Every row gives one point. Each copy is the shape, with its points in the same order, turned, moved and blurred by noise. Say if it was mirrored as well.

Shape, 7 rows:
[[-35 -27   6]
 [-28 -74  -3]
 [ 16  14 -42]
 [ 32 -18  17]
 [  3  22  53]
 [-12 -22  38]
 [ -2  14 -43]]
Copy 1:
[[ -4  39 -14]
 [ 16  64 -34]
 [  2 -37 -49]
 [ 44  -3  -2]
 [ -3  -9  40]
 [ 14  22  15]
 [ -8 -19 -53]]
Copy 1 is: mirrored
Copy 2, 7 rows:
[[ 38 -28  12]
 [ 91  -8 -15]
 [-18   4 -47]
 [ 31  43   2]
 [  3  26  54]
 [ 46   4  36]
 [ -4 -16 -29]]
Copy 2 is: only turned

Shape (9 x 6):
[[ 55  -3  46 -20  -1   7]
 [ 18  63 -30  24  -3  39]
 [  9  23  19 -30 -12 -26]
 [ -7 -36 -34   7  27 -16]
 [-32 -47 -59  -3  18  19]
 [ 12  20  -8   4 -40  25]
 [-42 -28 -14  25  41  21]
 [-38 -46 -17 -35  43  20]
 [ 33  41  55  12 -44  10]]
Copy 1:
[[ -5 -19   8  -4   2  69]
 [-72 -38   5  24  35 -19]
 [-38  -2  -8 -40 -15  24]
 [ -2  34 -61  19  12  -1]
 [ 18  19 -57  30   9 -50]
 [-29  -9  27  10   4 -11]
 [ 12  17 -53   5  60 -26]
 [ 39   0 -63 -13   9 -22]
 [-42 -14  59 -24  21  42]]
Copy 1 is: only turned
Copy 2 (9 x 6):
[[-23 -10  -5 -21  69 -48]
 [-24  44  69  12  12 -12]
 [ 17  -7   8 -20  60   2]
 [  2 -15 -22  21 -16   7]
 [ -1 -40  -4  50 -37  18]
 [ -6 -11  62  -1  26 -25]
 [-42 -30  -8   8 -32  37]
 [-26 -46 -27  45   9  41]
 [-20  -2  52 -57  62 -38]]
Copy 2 is: only turned
Copy 3:
[[ 12 -11  21  35  10  54]
 [  4  67 -29 -15 -38  42]
 [ -7 -24  -5 -21  16  40]
 [  7 -28 -26  -1 -47 -26]
 [ -8  -8  -2 -15 -76 -42]
 [-34  30  -6   2 -24  41]
 [ 19  17 -15   0 -34 -54]
 [ 17 -20  29 -22 -48 -45]
 [-31  34   2  31  42  63]]
Copy 3 is: mirrored

Shape (12 x 8):
[[  7  -6   7  -2  17  26 -26  -2]
 [ 17 -10 -23  30  14 -80 -27 -23]
 [  2   2  24  27  26  23 -21 -63]
 [-59 -22 -20 -34  31  31 -28 -20]
 [ 16 -31 -24 -41  14   3 -26 -11]
 [  7  -9 -90 -31   8  26   3   0]
 [ -4   1  41  -5   9  30  -4  -9]
 [-20  82  42 -24  15  26  37  -4]
 [ -9 -24 -32 -11 -88  10 -21  -5]
 [ 19 -39 -64  -8  13 -42  31 -18]
 [  4 -14  29  34   4  22 -26 -19]
 [ 16 -24  31  61  -1  -8 -25  -3]]
Copy 1:
[[ 22  30 -22 -14   7  -3  -8  12]
 [ 81 -19  -3 -20 -10 -49  54 -20]
 [ 33  68  -6 -42  24 -34   2  21]
 [ -9  44 -54  18   1   0  39  59]
 [ 35  -2 -34  -8 -27  -1   1  56]
 [ 20  12 -15  56 -61 -20  -7  45]
 [  2  33  -5 -14  38  15  -8  20]
 [ -5  62  62   9  21  72  21  -2]
 [-59 -30  -6  -8 -36 -38   7  10]
 [ 65 -28  15  34 -26 -50  27  38]
 [ 16  30 -21 -31  31 -34  -9   8]
 [ 32   4 -22 -34  45 -42 -14 -33]]
Copy 1 is: mirrored
Copy 2 (12 x 8):
[[  7   1  34 -28   6   5 -32   7]
 [ 36 -41 -21 -24 -78  -9 -17  -2]
 [-11  -1  22 -36  -5 -60 -51   4]
 [-61 -14  42 -32 -10  34 -58  -1]
 [ -2  -5   4 -64 -12  39 -35   6]
 [-39 -17 -30 -28  10  57  -5  44]
 [  2  30  41 -23   9 -11 -35 -19]
 [-10  21   8  37  52 -12 -35 -68]
 [ -1  65 -15  -6 -44  45 -54  50]
 [-20 -14 -46 -50 -51  28  23   4]
 [ 13  20  45 -24 -19 -32 -33  15]
 [ 37  15  45 -18 -46 -39 -10  19]]
Copy 2 is: mirrored

Shape (15 x 11):
[[-16 -24  15  50 -14   7 -19  35  20   6  59]
 [-21  23  17 -25 -23 -27  16  -8  52 -21 -25]
 [ -1  -8  28  68 -29 -15 -55 -49 -16 -37  47]
 [-35  22  23 -12  -3  15  -5  26  50  32  23]
 [ 33  62 -45  51  11  -6   7  25   8  26  16]
 [  4  17  33 -14  32  21  24  -2 -26  -6  17]
 [  6  44 -40  60 -31   7  -1 -16 -27 -22 -15]
 [-27  42  16 -29   9 -40 -43 -49 -10   6 -34]
 [ 33   8  14  15 -30   7   5  16 -51  -6 -15]
 [  5 -42 -67  -9   4 -65  24  27 -37  29   6]
 [ 39  -6  -4  63  68 -25 -32 -39  13  54 -11]
 [ 19   6 -52 -11  31  -4 -61   1  45  -6  16]
 [-10  24 -67  21   7  12  -4  -3  37   4  13]
 [ 39  15  29  37  -6  28   3  31 -35  16 -21]
 [ 47  25 -25 -25 -29 -37   5 -64  -8  40 -18]]
Copy 1, 15 rows:
[[ 38 -22  10  27 -47   3 -47  28 -47   7 -30]
 [-41  -7 -19   0   3  51  -8 -37   5 -15   8]
 [ 21 -43  13 -31 -79  39  32  43 -26  47 -19]
 [-18 -24  -3  -4  21   6 -49   0 -43 -25 -29]
 [  5 -13   0  26 -23 -36   7  53  15 -60  11]
 [ 21   5  -5 -13  41   2 -19  48   5  32   8]
 [-20   6   7  33 -47  17  55  66   3 -26  14]
 [-47  -5  19 -69   4  19  42 -13  30  -1 -23]
 [  0  45  -1   4 -17  -5  20  41 -29  17  34]
 [ 39  63  -5  29 -27 -49  25 -21  32 -12 -45]
 [ 35  -3 -20 -74 -58 -17 -15  59  43 -49 -25]
 [ 54 -32  19 -22  -9  29  20  -5   6 -78 -23]
 [  2 -20   2  37 -11  18  13  29  10 -68 -40]
 [ -1  41  -1  -8 -15  -4  -8  58 -35  -7  48]
 [-17  12 -62 -37   5  -3  76   7  14 -20 -23]]
Copy 1 is: mirrored
Copy 2, 15 rows:
[[-14   2  -8 -14 -48   6   2 -73  17 -26 -56]
 [ 34  24 -26   3  13  40 -23   8  31  28  17]
 [  0  19   3  49 -54 -44 -33 -39   8  17 -86]
 [ -5  38 -39 -32 -16  51   1 -32  -2 -20  11]
 [ 28  50  37  -7 -15 -17  36   6 -15 -60 -18]
 [ -3   7 -22 -53 -24 -15   4  27 -14   6 -37]
 [ 41  50  29   6 -25 -68  -8  -2  17 -22  -8]
 [ 19  27 -50  51 -32   2   1  45 -26  30  24]
 [ 26   2  29 -29 -24 -63  -2  -9 -20  24  -7]
 [ 39 -42  -1   1 -19 -34  95  -1  42  -2   6]
 [-15 -42   8  50  -9 -15   5  30 -26 -82 -32]
 [-20  15  37  31 -60  38  20  27  23 -24   3]
 [ -3  52   7  -1 -24   0  31  13  48 -46   4]
 [ 22  -5  28 -42 -21 -47 -20 -21 -42 -19  -3]
 [ -7  19  19  46  39 -28  49  22 -18  23  18]]
Copy 2 is: only turned
Copy 3, 15 rows:
[[ 14  36   8  -7 -53  -2 -26  18   7   5 -58]
 [  1 -17  35  33  13 -46  17  -4 -27   2  15]
 [ -8 -32  23   1 -65  18 -72  35  36 -21  -7]
 [ -4  19  11  -7 -30 -12  31 -21 -46  18 -28]
 [ -4  43  31 -80   0 -25   6   2  31   7  16]
 [  3   9 -37  15 -19 -10  -3 -34  21  29  28]
 [ -9  -7  -5 -55   7 -18 -23  34  37 -47  25]
 [-42 -60  22   0  28   2 -36 -26 -27  26  31]
 [ 47   5 -29 -22   5  -9 -41   0  12 -11  34]
 [ 36   6  -8 -34  73 -51 -43   6  51  57 -43]
 [-40  28  21 -46 -17  -6 -45  54  18  93  41]
 [-13  11  51 -12  28  45  26  26  25  37 -16]
 [-19   5  22 -43  18 -18  37  31  31  10 -17]
 [ 29  45 -38 -34 -13   1 -35  10  -8  -1  43]
 [ 27 -68  25 -47  26 -30 -12  15  16  47  50]]
Copy 3 is: mirrored
